Rows are points. The points of each table are mixes of a few directions, plus a little noise. How many directions does each table use, and how many do they share? Where both have some left over, give the other angles between the two spaces (their principal angles), to ten degrees, smallest first.

First:
[[-26 -26]
 [-29 -29]
 [ 44  45]
 [ 59  60]
 [-33 -34]
 [  2   2]
 [-16 -16]]
Second, 6 rows:
[[-15  16]
 [ -1   1]
 [ 49 -48]
 [-36  36]
 [-38  38]
 [ 43 -43]]
Directions: first 1, second 1, shared 0; angles 90

First:
[[-11 -36   1  25  20 -60]
 [ 29   7   4 -23 -19   9]
 [  0 -28 -10   1   6 -27]
 [  4  11 -15 -26 -14  45]
 [ 11  24  15  -2  -8  13]
 [ -4  48  34  21   0  16]
 [-27 -16 -17   9  15   2]
 [  0 -32   0  14  12 -50]
 [ -2  21 -10 -20 -11  52]]
Second, 7 rows:
[[ -6  -1 -18   2  47  10]
 [ 48   6  13   3  -6 -21]
 [ 23  21 -22   9  -2  -8]
 [-31 -14   4  -3   7  18]
 [-35 -21  17 -16  28   3]
 [-16 -20   6  13 -20  42]
 [ 17  29   1  -7 -55 -45]]
Directions: first 3, second 4, shared 1; angles 60, 90

First (9 x 9):
[[-19  16  20 -11 -18 -13  -6  10 -15]
 [-10   2   3 -16 -32  13   2  -4 -45]
 [ 20   2 -14  29  48  -1  24  11  33]
 [  0   8   7 -10  -6  14   2  -5 -17]
 [-10  -2  11  -6 -41  17   1  -7 -32]
 [ -7   6  -2 -37  -4  -5 -24  -9 -23]
 [ 14 -16 -12  12  22  -7  -9  -7  42]
 [  5   3  13  15   4   9   5  -1  24]
 [  8 -19 -26  24  27 -27   6  11  33]]
Second:
[[ -5  19  -1 -12   6   2   8   8 -26]
 [  3 -12  30  -9 -27  16 -13 -24 -14]
 [ -5   2  41  17  12 -31  -6   9  34]
 [ -9  -1 -36   6   1 -15  18  21 -23]
 [ -1  10 -60  -6  12   9  12  15  -8]
 [ 21 -19  37   8   5  13  -7 -27  14]
 [ -3   1 -12  -4  -8   7 -13  -3  24]]
Directions: first 5, second 5, shared 4; angles 70

First (8 x 12):
[[-37  -6   1 -25  -6 -30  11   3   7  13  13 -26]
 [-60  -9   1 -41 -10 -48  17   4  10  21  21 -42]
 [ 13   2   0   9   2  10  -4  -1  -2  -4  -5   9]
 [  7   1   0   4   1   6  -2  -1  -1  -2  -2   5]
 [ 35   5  -1  24   6  28 -10  -3  -7 -12 -12  24]
 [ 41   6  -1  28   7  33 -11  -4  -7 -15 -14  29]
 [-14  -2   1  -9  -2 -11   4   1   3   5   5 -10]
 [ 16   3   0  10   2  13  -5  -1  -2  -5  -5  11]]
Second, 10 rows:
[[ 19 -20  -6  -3  -2   0   0  21 -34  22   4  10]
 [ 12  20 -29   3 -36   5  10  -9 -15  14  31   9]
 [-15  25  -8  -3   6  14  -7  -2  14   3  -3 -10]
 [  3 -53  43   6  32 -30  -5   4  -3 -23 -31  -1]
 [-18  36 -22  13  -5   7 -14 -21  -7   9   7 -16]
 [-15  27  -9  -5   5  17  -6   0  16   3  -2  -9]
 [ -3  10   3 -27  11  27   8  29  33   3  -8   6]
 [  2 -21  20  -1  12 -10   2   4   7 -13 -13   2]
 [ -3   8   1  11 -17 -12   8 -28  14 -20  11  -1]
 [ 18 -31   8   7  -6 -18   5   2 -25   1   4  10]]
Directions: first 1, second 4, shared 0; angles 80

First:
[[ 18 -15  -1 -18  -5   8 -17 -15  -3  -4  -9 -12   9   3 -19 -16  16 -17]
 [-17  16  -1  38  14 -23  26  17   1   8  20  19 -18 -16  28  23 -14  34]
 [-29  20   3 -13 -14  17   9  19  11  -6  -9   2   5  25  12  12 -30  -9]
 [  0  -4   2 -36 -17  25 -16  -5   4 -10 -21 -14  16  24 -17 -14  -2 -31]
 [ 26 -22   0 -23  -5   9 -24 -21  -5  -3 -11 -15  11   2 -27 -22  24 -21]
 [-23  16   3 -12 -12  14   7  14   8  -5  -8   1   5  21   9   8 -24  -9]
 [-13  14  -1  31  12 -18  21  14   1   6  17  16 -14 -13  23  19 -12  28]
 [ -4   7  -1  33  15 -22  18   8  -2   8  19  14 -15 -19  18  15  -3  29]
 [ 18 -16   1 -28  -9  15 -22 -17  -2  -6 -15 -16  14   9 -24 -20  16 -26]
 [ 46 -33  -4   7  15 -17 -20 -30 -15   6   7  -8  -1 -30 -25 -22  46   3]
 [-19  16   0  22   6 -11  20  16   3   4  11  13 -10  -5  22  18 -17  20]]
Second:
[[ -2   0   1 -16  -8  12  -6  -1   2  -4  -9  -6   7  12  -6  -5  -3 -14]
 [  0   0   0   0   0   0   0   0   0   0   0   0   0   0   0   0   0   0]
 [  0   0   0  -1   0   0   0   0   0   0   0   0   0   0   0   0   0   0]
 [ -7  -1   4 -60 -31  44 -24  -4   9 -16 -35 -22  27  45 -24 -19 -10 -52]
 [  0   0   0  -3  -2   2  -1   0   0  -1  -2  -1   2   3  -1  -1  -1  -3]
 [  1   0   0   5   2  -3   2   0  -1   1   2   2  -2  -3   2   1   1   4]
 [ -4  -1   2 -33 -17  25 -13  -2   5  -9 -20 -12  15  25 -13 -11  -6 -29]
 [  7   1  -4  57  30 -42  23   3  -8  15  33  21 -26 -42  22  18  10  49]
 [  7   1  -4  52  27 -38  20   3  -8  14  30  19 -23 -39  20  17   9  45]]
Directions: first 2, second 1, shared 1

First:
[[-14   3  -5   3   0  -8 -12   1  10  25  10   4  -4   0  -9 -10 -16 -12
    4 -11 -21  -1  14  -1  11  -1  -1  18  -4  -4   9   0]
 [ -5  -8  16   3  -2  -4  16  -2  -4   3  -3   0  -9  -1   6   2  -2 -19
  -11  -3  -3   0 -13  -1 -16  -1  -3  -8   5  -2   6   7]
 [ -5  -4  12   6  -3  -7   8   0  -5  15   1   3 -13  -2   0  -1  -6 -13
   -7  -9 -10  -6   0   3  -4   0   0   0   3 -11   3   0]
 [  1 -10  24  -5  -3 -18  18  -8  22  19  -5   8 -11   5  15  13   5 -12
  -35 -10   6  10  -9  -4 -21   5  -9  -6  -5   3  -8  19]
 [ 10  10   5  -4 -28   0   4 -18  -5  -9  -1 -12  28  -7 -16   2  -1  14
  -17   4   4  -1  19  -5  12   2  -2  18   6 -19  -5 -24]
 [ 13  -6  23   0 -30  -4  24 -22 -31  -5  -9 -12   4 -11 -13   1   3   2
  -28   4   8  -8  -3   0 -10   5   1  -8  18 -34  -4 -23]
 [  6  16  -7   3   5  23  -1  13   3 -49  -1  -9  33   0  12  12   8  14
   21  14  11   0   3  -2  14  -6   0   9  -2  24   1  -5]
 [-13   0 -29  -9  16   4 -23   3  21   4   7   1   4   7  -7 -13  -6  -7
   18   7  -5  13  -2  -9   2  -4  -4   5  -9  22  13  14]
 [  8   5 -30   0  26   5 -32  20   0   9   4  13 -17   6   5  -3   9  35
   34  -1   8  -4   8  12  19   3  13  -8 -13   9 -19   3]
 [ -3  -5  -9   4  19   9  -3  14 -11 -10  -2   3 -15   3   8  -3   4  -2
   21   6   2  -3 -16   5  -7  -3   5 -18   0  12   3   9]]
Second:
[[  9  -6  16   8   0   4   8  -6 -11 -11  -3   1  -9  -8   9   9   7   9
   -3   1  -1   2  -1   1  13  -1   8 -11  10   1  -3  -6]
 [ -3  21  -7 -15  16   1   4  -3   6   5   7  -5 -14 -17  15   8  -5   8
   -5   1  -3   8  -7   9   5  -4  -7   3  10  -4 -10  -4]
 [-12  25 -48 -20  10  -2   1  17  26  14   4 -15  17  12 -11   0 -25   6
   -1   4  -1  -9  -3   4 -23  -7 -17  29  -7   1  -6 -11]
 [  6  22  -1  -5   9   8  13  -5  -1  -3   2  -2 -15 -20  20  16   3   7
   -8   4  -3  -3 -10  14   7  -5   2   4  15  -8  -9 -12]
 [ -2 -21  11   5  -2  -6  -7   1  -4  -2  -1   0   4   9  -9  -7  -2   4
    4  -3   2  10   7 -12   4   2  -1 -12  -5   9   3   7]
 [  3  -8   1   2   6  -1   7   3  -1  -8  -1  -8   1   4  -2   6  -9  20
   -2   2  -2   6   3  -6   7  -5  -2  -6   6   9  -6 -10]
 [ -2  27 -48 -12   8   6  14  17  22   2  -1 -18  17  10  -7  13 -23  17
   -6  10  -4 -19  -5   8 -19 -11 -10  31   2   0  -9 -26]
 [ -3 -18  12   0   3  -8  -7  -1  -3   0   3  -1  -1   4  -5  -7  -4   7
    4  -4   1  16   6 -11   7   1  -4 -15  -2   9   0   9]
 [ -2   8  15  10 -26   3 -18 -11  -8  12  -3  28  -1  -4   2 -18  34 -60
    8  -7   6 -21  -4  10 -16  17  16  11 -17 -23  22  27]
 [ -3 -25  25  14 -20  -6 -21  -6 -11   4  -3  18   5  11 -12 -22  18 -31
   11  -9   6   1   8 -10  -4  13   8 -11 -18  -2  18  27]
 [  9 -24  26  14  -3   0   4  -5 -15 -15  -5   2  -5   0   1   3   5  14
    0  -1   0  10   5  -9  18   0   8 -22   7   9   0  -2]]
Directions: first 6, second 4, shared 0; angles 30, 60, 70, 80

First:
[[-28  22 -42 -23 -10  -6  21  -7  25 -31  -3 -25  28 -13  12  -6   1  19
   -6   8 -33  -8 -10   2  17   4  12 -12 -13   0  12 -21]
 [ 27 -23  25  16  12   3 -23   1 -18  37   0  25 -28  10 -12   3  10 -21
   16  -2  22   9  15  -8 -16  -4  -7  26  10   9 -12  17]
 [ 14 -14 -12   1  11  -3 -16  -8   0  33  -6  15 -17   0  -7  -3  24 -16
   24   9  -5   5  17 -14  -8  -1   3  37   0  20  -8   4]
 [ -8  11  34   7 -11   6  16  14  -9 -34  10 -11  12   5   5   7 -33  15
  -31 -15  19  -4 -20  18   5   0  -8 -47   6 -28   7   3]
 [-20  18  -3  -8 -12   0  20   4   9 -36   4 -19  22  -4   9   0 -19  19
  -22  -5  -6  -7 -17  12  12   2   1 -34  -3 -16  10 -10]
 [  6  -3  39  15  -2   6   1  12 -16  -8   7   3  -5   9  -3   8 -21   1
  -17 -12  26   1  -8  10  -4  -2 -11 -24   9 -17   0  12]
 [ 25 -25 -16   4  18  -4 -30 -12  -4  56  -9  26 -30   2 -12  -5  38 -27
   40  13  -4   9  28 -23 -15  -2   4  60   0  32 -14   8]
 [-16  13 -24 -13  -6  -4  12  -4  14 -18  -2 -14  17  -8   7  -3   0  11
   -4   4 -18  -5  -6   1   9   3   7  -7  -7   0   6 -12]]
Second:
[[ 42 -31  29  -8  -5 -31 -23   2 -30  10  19   2   4   6 -42  21   6  -3
  -31 -21   0  30  38  11   1   4 -18   2  24  17  16   9]
 [-33  17  -1   3  -3  28  11  16  -5 -27  -2   1   6  -9   5 -10 -27  -5
    4   4  12 -27 -30 -10  -9   1   4 -15   5 -13 -12   0]
 [ -4 -17 -11  -7   3  -5 -14 -10  14  -3  -6  19 -13  -9  -7   2   5 -17
   29  -6   4  -6  20 -11  -1  12  -6  18 -17  14  -3   1]
 [ -4  26 -13   0  -8  16  23  -6   1   7  -4 -16  10  -4  18 -12   2  23
   -5   4 -16 -11 -25  13   0 -10  13  -9   2  -5   6  -6]
 [ 14  -6  -5  -7   9 -41  -3  -1  13  -2   5 -20  15  18   3  14  17   9
  -31   9 -17  39  23   2  22   1  -1  -5  -2  -4  11  -9]
 [ 16 -26 -17 -13  13 -44 -23  -7  15   8   1   1   0   8 -14  13  28 -13
   -2   7 -15  34  44 -13  14   9  -5  24  -8  18   4  -6]
 [ -5  10  21  35  20  38   0  13 -12  34 -11  18 -29  14  23 -16  -3 -16
   24  19  33 -15 -31 -16 -24 -17   9  13   8 -17 -31  17]
 [-10  18  13  19   0  27  19  -7  13   5 -12   4 -16   3  34 -11 -10   9
   17  -2  19 -21 -28  14  -5  -8   5 -13 -19 -22  -4   4]
 [-26 -16 -10 -14  -1 -15  -9  -2  28 -44  -1  11   0 -10  -6   8 -13 -18
   17  -9  10  -7  20 -11  11  21 -11  -5 -26   0  -1  -5]
 [ 11  27  -7  -9 -24  26  20   2 -36  11   9 -20  23 -17 -14 -11  -4  30
  -23  -6 -27 -16 -29  21 -10 -13  12  -9  33  10  15  -3]]
Directions: first 2, second 6, shared 2

First:
[[ 30  -2  -7  27 -10 -13  -8   6  -3  -4 -10 -40 -10 -11  21  14   6  15
   -4  -5  15   6 -20   7 -13   1 -18  13   0   1  23   9]
 [-12  19  20  -8  30  34  -6  -8  17 -38  23   3   6 -16   1  -5 -14  33
    8  17 -33  -3  12  10  13  -2   2  17  17   4   2  20]
 [ 13   0  -1  13  -2  -4  -2   2  -2   0  -5 -17  -6  -2   9   6   5   7
    1  -1   7   4  -9   4  -3   1  -7   6   1   0  12   3]
 [ 34 -16   3  -8  -5   1 -22 -17  13  18   4 -10 -23  21   6  16  11  -1
  -11  16 -25 -13  -4  22  18  11 -14 -21  17  -7  -8  10]
 [-34  17   5   0  12   8  20  10 -13 -10   0  20  14  -6 -11 -19  -4  -3
   19  -7  18   9   8 -17  -3  -9  16  16 -11   6   8 -12]
 [ 27  -7  -4  15  -8 -11  -4   1  -8  16 -11 -21 -17  12  12   9  15  -4
    2  -2  14   2 -14   7   2   5 -12  -1  -1  -2  17  -2]
 [-43  -7  -2 -44  -4   3  10  -6   2  20   7  60  19  16 -33 -17  -9 -36
   -7  -1 -15 -11  26 -15   8  -2  27 -29  -6  -4 -46 -19]
 [-16  -2 -15   2 -15 -15  10  13  -8   2  -9   4  17 -14  -6  -2  -9 -10
   -8 -17  19   5   0 -17 -22  -7   7   1 -14   0  -8  -9]]
Second, 9 rows:
[[  1  -8 -12   5 -16   0   1  -4   5  12  -2  -1 -19   8 -32  -7   9 -16
   -6 -11  20   9  -1 -17   1   4  -6  15 -29  21   3 -20]
 [ -7   1  -5   1   2  10   5  -6  -1   1   7  13  -2   8  -1   4  10 -13
   -2   4  10   3   3   1   0   4  16  -8  -3  -4  -3 -13]
 [ 16  10   6   5  36  20   6  -6  -9 -17  12   3   3  13  45  15  21  19
   15  18 -17 -11   0  29  19   9  14 -22  32 -35  27   4]
 [ 28   6  15   3  28   2  -2  10  -3 -15   0 -19 -10   6  14  -7  -1  41
   20  -2 -34 -13  -3   8  34   0 -30  15  15  -6  42  17]
 [-21  13  14 -12  13  -1   4  16  -1 -21  -3   2  23 -24  -9 -24 -27  28
   14  -9 -18  -2   9 -12  -4 -16 -10  21   3  10   1  18]
 [-22   0   2 -10 -24 -25 -11  13  -2  -4 -18 -14  43 -48   6  -6 -37   6
  -12  -4   6   6  -1  -3 -58 -21   0  -3  12   6 -46  32]
 [ -6  -7  -3  -3 -16  -5  -2  -6   5  16   2  11  -6   8  -8   8   0 -25
  -11   2   8   3   0  -4  -1   3   8  -9  -9   3 -18  -7]
 [ 10 -12  -5   2 -18  -5  -5 -13   7  26   4   9 -23  26  -1  21  11 -34
  -13   7   7  -1  -6   2  14  12   7 -18  -9  -3 -11 -12]
 [  3  -4 -12   8  -5   6   3  -4   0   2   0  -4 -10   4 -14  -4  14  -7
   -3  -5  19   8  -1  -5  -6   4   1   7 -14   8   6 -16]]
Directions: first 4, second 5, shared 1; angles 30, 30, 50

First:
[[-11   8   1 -14  19  -7   5   2  16  12   0  16  15   8  -3 -13 -17  14
    1  -9 -15  -4   5   8  12   5 -17  -1  17   2 -13  -3]
 [-11  -8 -19   7  33   9  -9 -39 -14  -5   8   4 -22  -3  -3   5 -30 -11
  -23  10  22  35  19   5 -38 -27  34  27  -2   9  31 -27]
 [ -7  -6  -6  -5  19 -10   2   6   4   2   3   8   2   0   6  -6 -13   6
    0   4  -1   1   1   9  -1   0   0  11   8   1  -5  -9]
 [  3   2   2   9  -5  -5  -7  11   5   7  -8  -3 -15   1  12  -3   7   0
    8 -13   4 -19  -9  -6   4   0 -13   0 -10   5   1 -14]
 [ 11  -1   6   6 -26   7   0   1  -8  -6  -1 -11   0  -6  -4  10  19  -6
    1   5  -1  -2  -4  -6   2   4   3 -14  -7  -5  -1  18]
 [  2 -12  -4  15  -5  -6 -11   2  -4   6  -3  -4 -22 -13  14   8   4   1
   -2   2   0 -12  -4   6  -9  -1   2  -4  -6   5  -3  -4]
 [ 10 -10  -2   1  -7  -8   8  27  -9 -21   4 -13   3   0   9   0  14  -9
   13  15  20   1 -15  -6   1   3  11  19 -12  -9   6  -2]
 [  0 -16  -4   4   0 -14  -1  14   0   3   2   1  -4 -13  12   4   2   8
    2  12  -8 -10  -5  13   1   8   0  -3   5  -1 -17   7]
 [-14   8   0 -17  26  -6   6   0  16  11   1  18  18  10  -4 -15 -22  13
    0  -8 -13   1   7   8  11   3 -14   4  19   2 -11  -6]
 [ -1  -8  -4   3   5 -11  -2  11   1   2   0   1  -7  -5  11  -1  -1   4
    3   3   1  -8  -5   6  -1   2  -1   5   0   1  -6  -6]
 [ 20  42  31  -8 -60  52  10 -35  -8 -11  -6 -17  33  20 -51  11  36 -19
   -4 -20  -8  17  10 -38  18   1  -7 -43 -11 -12  18  46]]
Second (11 x 32):
[[ -1 -17  -7   5   9 -19  -2  21   1   2   1   1 -11 -10  20  -1  -2   7
    6   9   1 -13  -9  12  -1   5   0   9   1   1 -12  -8]
 [  0 -12  -8   4   0  11  -2 -28 -18  -9  10  -3  -2 -13 -12  16  -5  -7
  -19  22   2  28  15   8 -22  -8  30  -3   4  -3   7  16]
 [  4   1   6  -2 -12  -7   2  18   7   4  -4  -1   6   0   5  -2  11   6
   10  -4 -10 -18  -8   0  15  11 -15 -10   1  -2 -14   9]
 [  1  39  17 -12 -11  30   5 -26   8   2  -7   1  19  28 -29  -9   3  -9
   -1 -31   1  10   9 -27  12  -8 -15 -11  -5   0  22  -1]
 [  8 -17   1   4 -22   0   2  -1 -12  -5   6  -6   6 -20  -5  18  13   3
   -6  24 -16   4   3  13  -2  11  13 -22   8  -8 -19  38]
 [  4  39  21 -13 -18  22   6  -8  15   6 -11   1  22  28 -23 -13  11  -3
    9 -35  -6  -7   0 -27  26   2 -29 -17  -4  -1  10   3]
 [  2   9   6  -3  -8   9   2  -7   1   0  -1  -1   7   5 -10   0   4  -2
   -1  -5  -3   2   3  -6   4   1  -3  -8   0  -1   2   7]
 [ -6  14   2  -4  17  -9  -1  17  17   8  -9   6  -5  19  12 -20  -7   2
   14 -25  11 -18 -10 -10  11  -3 -22  18  -7   7   8 -35]
 [  2 -18  -4   5   0 -24  -1  32   4   3  -1   0  -7 -12  22   0   6  11
   11   9  -7 -23 -14  13   8  13  -8   1   2  -1 -22   1]
 [-10 -20 -22   8  36  -7  -8 -15 -13  -6   9   3 -24  -9  12   3 -26  -6
  -14  17  22  23   9  12 -34 -19  31  33  -2   8  19 -29]
 [ -2 -19 -12   7  11  -7  -3  -4 -10  -5   7  -1 -12 -14   8   8  -8  -1
   -9  19   5  11   4  13 -18  -4  20  10   2   1   0  -1]]
Directions: first 5, second 3, shared 3

First, 8 rows:
[[ -6  22 -18   8  23  18  18 -46  11  26  -1 -11  -9  42  -1  -6 -32 -26
    4 -38  25  -2  -6 -15  -5   6  -5  -8 -60 -24   0  16]
 [  2  -7   6  -3  -7  -6  -6  14  -4  -8   0   3   3 -13   0   2  10   8
   -1  12  -8   1   2   5   2  -2   2   3  19   8   0  -5]
 [ -2   7  -6   2   7   6   6 -14   4   8   0  -3  -3  13   0  -2 -10  -8
    1 -12   8  -1  -2  -5  -2   2  -2  -3 -19  -7   0   5]
 [ -3  11  -9   4  11   9   9 -23   6  13  -1  -5  -4  21   0  -3 -16 -13
    2 -19  12  -1  -3  -7  -3   3  -3  -4 -30 -12   0   8]
 [  3 -11   9  -4 -11  -9  -9  22  -6 -13   1   5   4 -20   0   3  16  13
   -2  19 -12   1   3   7   3  -3   3   4  29  12   0  -8]
 [  0  -2   1  -1  -2  -1  -1   4  -1  -2   0   1   1  -3   0   0   3   2
    0   3  -2   0   0   1   0   0   0   1   5   2   0  -1]
 [  1  -2   2  -1  -2  -2  -2   5  -1  -3   0   1   1  -4   0   1   3   3
    0   4  -3   0   1   1   1  -1   1   1   6   2   0  -2]
 [  5 -18  15  -7 -19 -15 -15  38  -9 -21   1   9   7 -34   1   5  27  21
   -3  32 -21   2   5  12   4  -5   4   7  49  20   0 -13]]
Second, 8 rows:
[[ -1   3  -3   1   4   3   3  -7   2   5   0  -2  -2   7   0  -1  -5  -4
    1  -6   4   0  -1  -2  -1   0  -1  -2 -10  -4   0   3]
 [  5 -21  16  -7 -21 -18 -18  43 -11 -24   1  10   8 -39   1   6  30  24
   -4  36 -23   2   5  14   5  -6   5   8  56  22   0 -15]
 [  1  -1   2   0  -1  -1  -1   3  -1  -2   0   0   1  -3   0   0   2   2
    0   3  -2   0   0   1   1   0   1   1   4   1   0  -1]
 [ -3   9  -7   3   9   7   7 -18   5  10   0  -4  -3  17  -1  -2 -13 -10
    1 -15  10   0  -2  -6  -2   3  -2  -4 -24  -9   0   6]
 [ -2   7  -5   2   7   5   6 -15   3   8   0  -3  -3  13  -1  -3 -10  -8
    2 -12   8  -1  -2  -5  -2   2  -2  -2 -19  -8   0   5]
 [ -2   9  -8   3   9   8   8 -19   6  11  -1  -4  -4  17   0  -3 -13 -11
    2 -16  10  -1  -2  -6  -2   3  -3  -4 -25 -10   0   7]
 [ -3  13 -10   5  13  10  10 -27   6  14  -1  -6  -5  23   0  -4 -18 -15
    2 -21  14  -1  -3  -8  -3   3  -4  -5 -34 -14   0   9]
 [  5 -19  15  -7 -19 -16 -16  39  -9 -22   1   9   8 -35   1   5  27  22
   -3  32 -21   3   5  13   4  -5   5   7  51  21   0 -14]]
Directions: first 1, second 1, shared 1

First (10 x 32):
[[ -5  15  -3  44  -5  22 -15 -13   0  -4 -11   7  34 -37  10 -23   2 -12
  -27  40 -20   5 -45   0  -8  22   7  24  15 -11   4   8]
 [ 14 -17 -12  40  33 -16   8   8 -15   8   7  18  39   0  14 -11 -11 -23
  -48 -14   1  29 -22  14 -13  19  24   3   9  14  -2   2]
 [-13  -3   9  -8  -3  10   0  -3  -1   0  -3   1  -4   4  -6  16  12  12
    5 -10   5 -16  21   2   1  -4 -15  -3   0  -9  -7  -2]
 [-14  31  23 -26 -11  13 -17 -17   7   0  -9   2 -20 -10   0 -37   6  27
   -4  37  10 -18  10  -1  21  14  -2  20  40   2  40  21]
 [ 24 -10 -19  17  19 -24  10  11  -4   5   9   6  15   6  12 -15 -20 -22
  -21  -6  -3  33 -24   5  -6   6  26  -1  -2  18   4  -1]
 [-22   3  31  -7 -12  20 -19  -7  -7 -11  -3 -10  -3  -6 -25  20  23   9
   26 -11   9 -41  23 -10  -3   2 -27 -11  -7 -12 -17   1]
 [  3 -22  -4   0  19 -14  15  10  -9   6   8   7   5  21   0  19  -1  -3
  -10 -35  11   7  20   9  -5  -5   1 -13  -8   6 -12  -7]
 [-21  14  27  -1 -28  28 -27 -11   1 -17  -7 -19  -5 -20 -26  15  22   3
   41  10  -4 -42   1 -19  -4   0 -28  -7 -15 -18 -18   1]
 [ 10 -10 -42  -1  -3  -5  32   7  15  12  -5   8  -8  10  27  13 -13   5
  -11   4 -18  33  -6  12   2 -25   5   8 -10 -11  -3 -16]
 [ 24  -1 -10 -58  -9 -35  13  15  13   0  12 -21 -52  34  -6   2 -19   4
   48 -16   9  11  21 -11  15 -30   7 -20 -22  20  11  -6]]
Second (8 x 32):
[[ -7   8  10 -29  12  -6   0   2   4 -11 -19   6 -10  30  11   9  19  39
  -13  -9   1 -13  23 -12  -3  17  -5 -16   8  -1  -2 -17]
 [ 14 -16 -10 -19  13   1  19 -16  14 -10  18  -3   6 -36  17  -3   8  10
   -6   0   1  19   2  30  -9 -23  37   9   9  -2  -1   6]
 [-33  12 -38   1  10  32   3  23 -12   7   2 -13  10  20  26   2 -12   0
    7 -14 -19 -10 -11   6 -44   9 -26  39  -4 -60  -4 -34]
 [-15  -5  -1 -33   7   5  -1   0  -9  -7  -4 -12   9  31   3  19   4  14
   28 -26   8 -18  19  -6 -17  20  -8  -3 -13 -21  -3 -18]
 [ 18   7   6  18  -3  10 -10 -14   8 -14  23 -18   6 -33 -10 -27 -19 -13
   -2  23   8   7 -16  17   7   6  27  16   9  14  15   8]
 [ -9  -1  24 -17 -17   1 -21  13  -5  17 -35   5 -12  19 -14  20  16  -1
   16 -11  11 -22  -2 -43  25   4 -52 -25   1  -5 -18  -2]
 [  6  -6   3  26  -8 -24   7   0  -7  10   2  17  -2   6 -15   3  -4 -20
   -2   5  -4  11   4  -3  13  -8   5 -15 -14  29   3  20]
 [ 26   0   6  52 -13 -20   4  -7   7   7  14  17  -6 -37 -17 -23 -11 -30
  -27  33  -6  27 -18  11  28 -24  22  -5   4  46  10  35]]
Directions: first 5, second 6, shared 0; angles 30, 30, 50, 50, 80
